Every row gives one point. Each copy is the shape, with its points in the same order, turned, moved and blurred by noise. Some copies are also mirrored. Which?

Shape:
[[ -7 -64   7]
 [-87 -24 -43]
 [ 16 -25 -79]
 [-10  31 -43]
 [ 63  11 -16]
 [-11   8  21]
 [ -5   1  52]
 [ 75  -5  -6]]
Copy 1 (8 x 3):
[[-25 -79   8]
 [-71 -31 -68]
 [ 35 -55 -75]
 [  5  15 -49]
 [ 67 -20   5]
 [-21  -4  16]
 [-20  -6  46]
 [ 68 -39  27]]
Copy 1 is: only turned
Copy 2, 8 rows:
[[ 17 -56  18]
 [ 95 -22 -35]
 [ -6 -27 -72]
 [ 19  33 -37]
 [-52  16 -12]
 [ 20  15  29]
 [ 17  12  59]
 [-67   0  -2]]
Copy 2 is: mirrored

Shape:
[[ 34 -46 -19  84]
 [  1  28 -20  32]
 [-26 -84  39  33]
 [ 32  27  -6 -40]
 [-66  -4   3  -3]
 [-20  43 -23  52]
 [ -6   7 -46 -48]
 [ 38  25  -7 -21]]
Copy 1, 8 rows:
[[ 95 -54 -46 -53]
 [ 26  10 -28 -54]
 [ 53 -87  27   2]
 [ 40  60  -1   0]
 [-27 -27   7  -7]
 [  5   6 -30 -77]
 [  6  38 -36  24]
 [ 54  49  -6 -12]]
Copy 1 is: mirrored
Copy 2 (8 x 4):
[[-15 -57  19  69]
 [-21  10 -26  21]
 [-35 -36  94  11]
 [ 35  13 -22 -36]
 [-44  50  42 -13]
 [-48  22 -35  30]
 [ 39  58   5  -7]
 [ 28   4 -26 -21]]
Copy 2 is: mirrored
Copy 3:
[[ -5 -60   6  89]
 [-19  16  -4  32]
 [-39 -91  64  16]
 [ 20   1 -25 -31]
 [-75  -8  21 -26]
 [-31  34   3  42]
 [-29  -9 -50 -39]
 [ 29  -6 -24 -15]]
Copy 3 is: only turned

Shape (9 x 4):
[[ 32  11 -19  25]
 [ 49 -63 -53  27]
 [ 23   3 -17  21]
 [-46 -15 -29 -19]
 [ 26  27 -57 -14]
 [-42 -12 -20  -6]
 [-70  41  82 -34]
 [ 58  29 -18 -42]
 [-41 -21  71  -7]]
Copy 1 (9 x 4):
[[ 17 -10 -29   8]
 [ 50 -74 -36 -39]
 [ 12 -10 -15 -14]
 [-41 -19  13 -52]
 [-10  12 -54 -35]
 [-46 -29  12 -44]
 [-56  56  95  -8]
 [ 36  49 -44 -49]
 [-15  -1  87 -13]]
Copy 1 is: only turned
Copy 2 (9 x 4):
[[  8  23 -22  29]
 [-56  26   6  80]
 [-15  21 -21  36]
 [-57 -22  -6 -28]
 [-29  51 -38  13]
 [-41 -38  -8 -16]
 [ 43 -55   3 -86]
 [ -3  78  -7  -2]
 [ 11 -57  53 -13]]
Copy 2 is: mirrored

Shape, 12 rows:
[[-18  17  61 -18  10   1]
 [  2 -39 -23  15 -31   6]
 [-12  20  -3   2  11  10]
 [  9 -37  -7 -28 -14 -41]
 [  6  -2  10  -9 -30  -5]
 [ 11 -10 -16 -33 -17  11]
 [-95  18 -11  32 -22  -5]
 [  4  -7 -35  -6 -22 -31]
 [-22  17  43  17  16 -39]
 [ 15  19 -20 -31  -3  -1]
 [  6  19 -34  -7  25   1]
 [ 12  18 -37 -32  50 -30]]
Copy 1 (12 x 6):
[[-27  38  61 -34  14 -10]
 [-13 -11 -11  13 -44  14]
 [-21  36   1  -3   5  13]
 [ 29   9   1 -20 -45 -16]
 [  5  23  28  13 -31   7]
 [ -9  41   1  -7 -45  29]
 [-70  32 -18  41  16 -52]
 [ 21  19 -15  18 -35  -2]
 [ -4  18  34 -12  33 -30]
 [  7  59  10   1 -14  26]
 [  3  39 -23  -4  11  29]
 [ 40  56 -36 -29  18  15]]
Copy 1 is: only turned
Copy 2, 12 rows:
[[  2  28  52 -14   9 -28]
 [  3 -31   4  52 -35  16]
 [-15  13   5  19  16   6]
 [ 40 -21 -13  12 -36 -27]
 [ 12  12  17  27 -30  -1]
 [  5   2 -14   5 -39  21]
 [-73  17   9  66  -1 -45]
 [ 14   0 -24  50 -20 -13]
 [ 10  21  33  20  30 -47]
 [ 10  19 -27  10 -12  16]
 [ -1   6 -32  15  14  14]
 [ 15   6 -57 -12  34 -10]]
Copy 2 is: only turned
Copy 3 (12 x 6):
[[  0   3  42  43  -5 -24]
 [ 13 -46   9 -29 -24  44]
 [  0  13  -1  21 -14  16]
 [ -3 -32  11 -46 -25 -24]
 [ 15  -7  36 -13 -20  11]
 [ 16  -6   9 -14 -50   8]
 [-67  -5  29  28  -2  72]
 [-10  -7   1 -49 -24  19]
 [-27   6  27  11  45  -9]
 [ 13  22   1 -11 -34   3]
 [  3  20 -37   3 -17  18]
 [-24  33 -49 -15 -17 -26]]
Copy 3 is: mirrored

Shape:
[[ -6  24  13   8  13 -32  10 -51]
 [  4  10   9 -12   3   7 -22  22]
 [-55  38 -15  52  23  17 -27  35]
 [ 14   6 -14  65   9  49 -14  14]
 [ 30  18  40  22 -14   1  -6   6]
 [  8   1 -20 -16  35 -25  35 -35]
 [  4   7 -31 -20  21 -50  21 -20]
 [  5 -35 -21 -53   4 -30  19 -40]
 [ 13  15 -45 -40 -33 -52  66 -34]
 [ 15  28  28   2  45  61 -14  40]
 [-50  13  29  35  -2  44   4  -2]
 [ 40  64 -67 -47 -26 -26  72 -62]
 [-27  57 -56  19   0  34 -47 -25]]
Copy 1, 13 rows:
[[-27  -4  -3  31 -12 -41 -29 -21]
 [-19  16  12 -13  16  25 -13  15]
 [-62  26 -36  39  28  50  -8  54]
 [  9   2 -26  36  24  76 -13  10]
 [ 24   6  23  19  -7  21 -24  35]
 [ -7  -6 -18  -2  15 -38   4 -32]
 [-26  14  -8   6  14 -44  13 -26]
 [-22 -16  25 -25   8 -39  11 -63]
 [-12  24 -12   6 -35 -53  46 -67]
 [  0 -18 -25 -33  10  57 -44  56]
 [-48 -25 -13  40 -11  57 -26  20]
 [ 17  54 -46  -9 -55 -58  10 -93]
 [-56  65 -44  27  21  55 -43 -32]]
Copy 1 is: mirrored
Copy 2 (13 x 8):
[[ 26  18   7  32   9 -23   2 -39]
 [ 30  13  -9  -9  19  37 -17  16]
 [-32  24 -25  36  38  61  28  28]
 [ 36 -16 -39  16  37  69  48  -2]
 [ 64   0   2  20  -9  36   7   4]
 [ 27  18   3 -19  31 -40  20 -34]
 [ 21  36 -16 -16  19 -44  10 -13]
 [ 27  -4 -15 -46  13 -51 -23 -32]
 [ 25  48 -22 -52 -40 -56  20 -45]
 [ 39   8  28 -12  57  83  14  15]
 [-18 -25  12  24   7  61  20 -14]
 [ 46  85 -20 -57 -24 -34  35 -95]
 [-11  47 -60  17  44  62   3 -49]]
Copy 2 is: only turned

Shape (13 x 9):
[[ 30 -28 -55  44  16 -29  50  14  52]
 [ -1 -24  26  -4   9 -29  53  -9 -49]
 [ -9 -47 -32  58 -28 -66 -23   0  40]
 [ -1  20 -16  57 -15 -59 -41 -20   0]
 [-25  12 -28  12 -24  14   0  30 -24]
 [ 24 -44 -32 -36  15  26 -12  25 -51]
 [-59 -25  29 -19  15 -27 -40 -11  50]
 [-17 -35  28  13  31  39  51 -26 -19]
 [ 14 -42 -36  -9 -32  41  44   0  45]
 [ 28  37 -22  42  21  -3  23  58 -33]
 [-62  42   5 -33  13 -12 -39 -26  51]
 [ -6  14  45 -14 -16  34  -9   1   8]
 [  1 -45 -17 -35  29  40  12   4  30]]
Copy 1, 13 rows:
[[ 57  30 -23  39 -22 -48  50  31 -13]
 [  8 -27  34 -48  20 -14  49 -11 -15]
 [ 69 -26   2  21 -38 -77 -25  32   1]
 [ 33   8   7   0   8 -74 -56  -4   8]
 [-30  -9  -9  -7 -11  -8  -7  36  27]
 [-17 -37 -37 -11 -16  42   8  -2 -31]
 [  3 -61  55  51 -39 -49 -10 -38  28]
 [ 13 -49   9   6  40   6  73 -11  31]
 [ 32  -2 -31  22 -53   9  58  20  45]
 [-15  49   4  11  34   9   2  37 -23]
 [-46 -13  35  44 -35 -62 -12 -56  57]
 [ -6 -13  36  17  -2  27   0 -26  57]
 [  3 -34 -18  48 -35  16  52 -20  12]]
Copy 1 is: mirrored
Copy 2 (13 x 9):
[[ 14 -18 -65  27 -46 -45  37  -5  51]
 [ 50 -15  -3  -1  -1   9  35 -16 -56]
 [-30 -54 -13  54 -18 -75  -8  16  14]
 [-20  13   9  59  24 -69 -34  16   6]
 [-23  24 -15 -35 -12 -23   7  31 -13]
 [ 38 -37 -51 -65  34   4  -7  31 -22]
 [-41 -57  54  19   8  15  -6  25  24]
 [ 30 -19 -26  16 -18  69  10  -3 -26]
 [ -1 -35 -30 -37 -72  19 -18 -16  31]
 [ 32  52 -41 -13   2 -35  33  51   6]
 [-57  -8  67  -7  18  25  -6  11  46]
 [ 13   8  38 -25 -20  33 -41  27   5]
 [ 10 -49 -27 -26 -12  49  -5  21  42]]
Copy 2 is: only turned
Copy 3 (13 x 9):
[[ 14  -8  -9  49  -3 -47  25 -26  78]
 [ -3  17  48  17  18 -46   0  31 -20]
 [-28 -19   4  30 -55 -51 -49 -12  68]
 [-31  20  54 -12 -37 -12 -47 -38  55]
 [  4 -40  25 -22 -20 -15  15 -30 -14]
 [ 75  -1  -9  -9 -10 -30 -16  -1 -55]
 [-41  -6 -33 -48  -6  -5 -49  39  30]
 [-17  -3  13  32  59  15  12  24 -27]
 [  7  -8 -50  49 -20  -4  47  -8   1]
 [ 48 -39  81  -8   5 -13  33 -39  36]
 [-49  17 -18 -95 -10  17 -11  -4  32]
 [ -2  -8  14 -33 -18  46  10  26 -10]
 [ 31  -7 -57   1   9   7   7  14   6]]
Copy 3 is: mirrored
Copy 4 (13 x 9):
[[ 64 -22 -22  -6  46 -12  49   7  41]
 [ -5 -33  27  41 -18 -50  12 -25 -10]
 [ 30 -21  36 -42  74  -7  11  46   3]
 [ 10  37  34  -8  69  -5  -5  15 -29]
 [-36   5  -9  33  11  26  10  31   3]
 [ -8 -43 -41  22 -27  17 -45  -4  -4]
 [-42  13  41 -54  26 -29 -35   4  56]
 [-30 -50  23  28  -1  -1  17 -68  31]
 [ 15 -38 -11 -26 -27  39  53  -1  46]
 [ 25  14 -21  89  28   6   6  15  12]
 [-61  71  14 -46  17 -17 -11  -9  46]
 [-26  22  44  13 -23  26 -13 -19  37]
 [ -9 -35 -28 -22 -15  10 -10 -26  61]]
Copy 4 is: mirrored

Shape (15 x 11):
[[-55 -21   3 -64 -51   7  14  -1   3  46  28]
 [ 35  41   4 -57  73 -50  20 -13  -7  27 -18]
 [-16 -18  31  33 -50  -5   0   7 -22  14 -47]
 [-50  -2  -1  75 -26  21   5  21  -6  37 -22]
 [-13   3  26 -44 -11  24 -23  16 -27  71  67]
 [-10 -34  26  28 -29 -31 -34  50   1  19 -50]
 [ 19  17  33 -32  73  -3 -31 -42  -1   6 -26]
 [  4  34  63 -48  85 -19   8   1  45   8 -20]
 [ -9  -2   4  70 -33   2 -24  23  29   0   0]
 [ 44  17  51 -24  43 -14  25 -40  12   2  54]
 [ 10  50   4 -64  28 -17 -26 -16  13  -4   6]
 [  4 -28   2 -35  71 -23 -10 -23  14   3  -1]
 [ -4 -21  -6 -81 -48  78  18  34 -18  41  28]
 [-38  -7  20  45  -8  -1   2  44 -34 -27  21]
 [-54  -7  35  48 -41   2 -23  13 -24  -4 -29]]
Copy 1 (15 x 11):
[[  4 -64  43 -15 -49  25  -6  -9 -24  14  88]
 [ 24  39 -65 -28   4  44  -5 -10  67   9  87]
 [  8  -8  37  30 -10  40  34  39 -10   7 -17]
 [ 13 -45  18  28  24  -4   6  59 -11 -33 -12]
 [ 56 -10  33 -22 -31   6 -40  -8 -35 -31  83]
 [ 45  -7  25  -4  23  42  36  20 -17  33 -25]
 [ 19  33 -40 -50 -20  46 -19 -26  70 -28  20]
 [  3  25 -13 -91  25  55 -20 -10  78  -5  52]
 [ 17 -28  35  22  37 -19  21   3   3 -16 -29]
 [  5  42   8 -38  -2  18  10 -46  60 -60  79]
 [  5  17 -18 -38 -28   5 -32 -44  52  18  45]
 [ 23 -13 -47 -43  -4  56  23 -45  42 -27  42]
 [  6 -39  53  26 -20  64 -70 -36 -41  -3  85]
 [ -9   1   4  -4  34  -3  24   8 -55 -29  -4]
 [ -7  -7  25  -1 -11   9  21  37 -33  -3 -34]]
Copy 1 is: mirrored
Copy 2 (15 x 11):
[[-11  24 -92 -10 -19 -54 -68  39  31 -16  12]
 [ 45  -4  -2 -20  12 -95  34 -15  22  43 -16]
 [-11  -7 -21  19 -26  -1 -45  18 -32  45  79]
 [  0 -15 -27  61  -8  39 -48  50  17  51  52]
 [ 18  57 -70 -39  24  -8 -44  53   3  16 -18]
 [-32 -21  -1  25  25 -28 -55  27 -25  37  77]
 [ 37  24  19 -11  24 -49 -24 -59  -1  41 -10]
 [  6  16  12 -19  36 -75 -16 -44  52  86 -25]
 [-25 -10 -18  37  21  41 -10  16  12  14  65]
 [ 29   3 -33 -67  13 -10  17 -47  32  36  -4]
 [ 10  52 -12 -11  11 -65   9 -38  27  12  -6]
 [ 23 -28  10 -13  26 -40 -27 -32  14  19 -35]
 [  8  55 -25 -59 -43 -21 -71  77  41 -12  10]
 [-56   6 -29  22 -18  40  -7  33 -23  29   6]
 [-36  12 -33  57 -17  18 -51  13 -17  46  56]]
Copy 2 is: only turned
Copy 3 (15 x 11):
[[ -5 -17  -3  28  26 -17  23 -45   4  80  41]
 [-27  46  31 -67 -45 -35 -16  25 -34  19  46]
 [ 59 -16 -13  41  10  -4  -9  40  39  30  34]
 [ 23  -3 -36  20  44  39   4  55  62  17   8]
 [ 12 -32  -2 -41  34  19 -11 -59  11  41  52]
 [ 56   8   9  17  26 -49 -12  39  77  -6  26]
 [ 31  58   3 -56 -21 -21 -33   5 -54 -10  22]
 [ 29  68 -10 -74 -40 -45  27  -4 -22   4  24]
 [ 38  -1 -17  20  10  24  -2  19  88  -7 -25]
 [ 28   7  45 -63 -55  24  18 -11 -44  17   4]
 [ -8  41  -3 -36 -50 -16 -34 -39 -22  18  20]
 [  1  45  27 -28  16 -28   1  -2 -32 -11   7]
 [-14 -90 -36   8  22 -22  19 -55 -14  40  49]
 [ 36   7  -5  27   6  47  34  11  50 -26  50]
 [ 68  22 -28  51  12  25  -5  28  50  13  27]]
Copy 3 is: mirrored

Shape (15 x 12):
[[-46 -45 -22  29 -18 -22 -16 -36  35 -36  41  18]
 [-19 -12  16  10  10 -39 -34 -32  26 -58  -5   4]
 [-31  41 -27  -5  60  56  46  60  45 -30 -37  -3]
 [ 33 -50 -69 -10  44 -42   7   9 -45  -2 -37  25]
 [-27  27 -23 -12 -21  -2 -41  62 -31  -2 -18 -16]
 [-40 -40 -16   0   3  -5 -35  18  -2  38  -1  44]
 [  0 -29 -32   0   2  18  -2  24 -40 -39  27  43]
 [ 22  28   3 -52 -28  37  27 -15   1 -25 -26 -12]
 [  7  -5  -4   1 -10  23 -12 -29 -40  -6  32  -3]
 [ 15 -38  24 -68  -8   4  -3 -31 -23 -15  51 -40]
 [ 19   1 -49 -36  34 -40  -3 -34 -18 -47  25  47]
 [ 34  49 -57 -25  -1   8 -35  49  44  40 -27 -32]
 [ 35 -14  19   3   7  28  18   9  39   7  50  26]
 [ 11  46 -28  -7  70  15   7  29 -16  40  58  -9]
 [-54  -5   2  24  35 -35  58  46  15  30  46   8]]
Copy 1, 15 rows:
[[ -8  27 -20  28 -23 -52 -90  12  -2 -43   0  16]
 [ 17  -8  -6  19 -11 -22 -69   3  65 -36 -10  25]
 [ -6   9  11  55   5 -30  41 -55  41  36  95  19]
 [ 65 -13 -32  56  10  44 -42 -75 -31 -20  -5  -7]
 [ -4  53 -15   0  41  47  -4 -26  18  11  15  52]
 [-29  16  -4  25  43  -2 -63 -34 -25   9 -14   8]
 [ 56  40 -37  43   0 -16 -30 -13 -32  23 -12  23]
 [  3  34 -10  28 -56  18  41 -18  42  12 -16   9]
 [ 22  31 -14   1  -4 -14   6  12 -23 -19 -33  11]
 [ 20  63 -47 -10 -18  -9  -5   6  32 -13 -55 -59]
 [ 66  -2 -42  -2 -52 -14 -53 -55  -5  -5  -4   8]
 [ -7  58  66 -10   2  62   4 -52  17   1  46   3]
 [ 10  15  28  24 -22 -25 -24  27  -7  36   8 -43]
 [ 24   7   5 -46  24 -12  26 -28 -33  15  50 -33]
 [-39 -14 -53  14  28 -18 -30   5 -16   9  78 -28]]
Copy 1 is: mirrored
Copy 2:
[[-69   3  37  14  -3  15  19 -56   2 -19 -46  54]
 [-59   5  35 -13  14   6 -18 -42  23 -19   2   4]
 [ 64  35  -5  -9  77 -28  -2  -2 -26 -34  34  59]
 [ 36 -13   3  11 -55 -64  29 -42  40  26  -2  -2]
 [ 17 -13  12 -51  -2   8  11   9 -56  32  -1  -1]
 [-15  45  -4 -24 -36  -2  17 -14  -6  37 -40  46]
 [ 22   7  42 -16 -43 -14  44 -16  -9 -34 -32  25]
 [  3 -11 -33  -6 -12 -19 -25   9 -43 -75  15  -5]
 [-32  -6  28   6 -57  -8  15  25 -22 -33   2  26]
 [-38 -48   3   0 -44 -18 -32  45  12 -53 -51  18]
 [-13 -37  10 -34 -49 -32  25 -51  48 -42  12  36]
 [ 52 -30 -47  -3  -7  42 -39  -9 -37  31  40  37]
 [  7  29  -8  26 -24  45   4  17  25 -58 -17  49]
 [ 28 -18  -2 -10 -20   6  31  60  17   1  44  88]
 [-11  17 -19   7  47   4  80  33  32  12 -28  60]]
Copy 2 is: mirrored
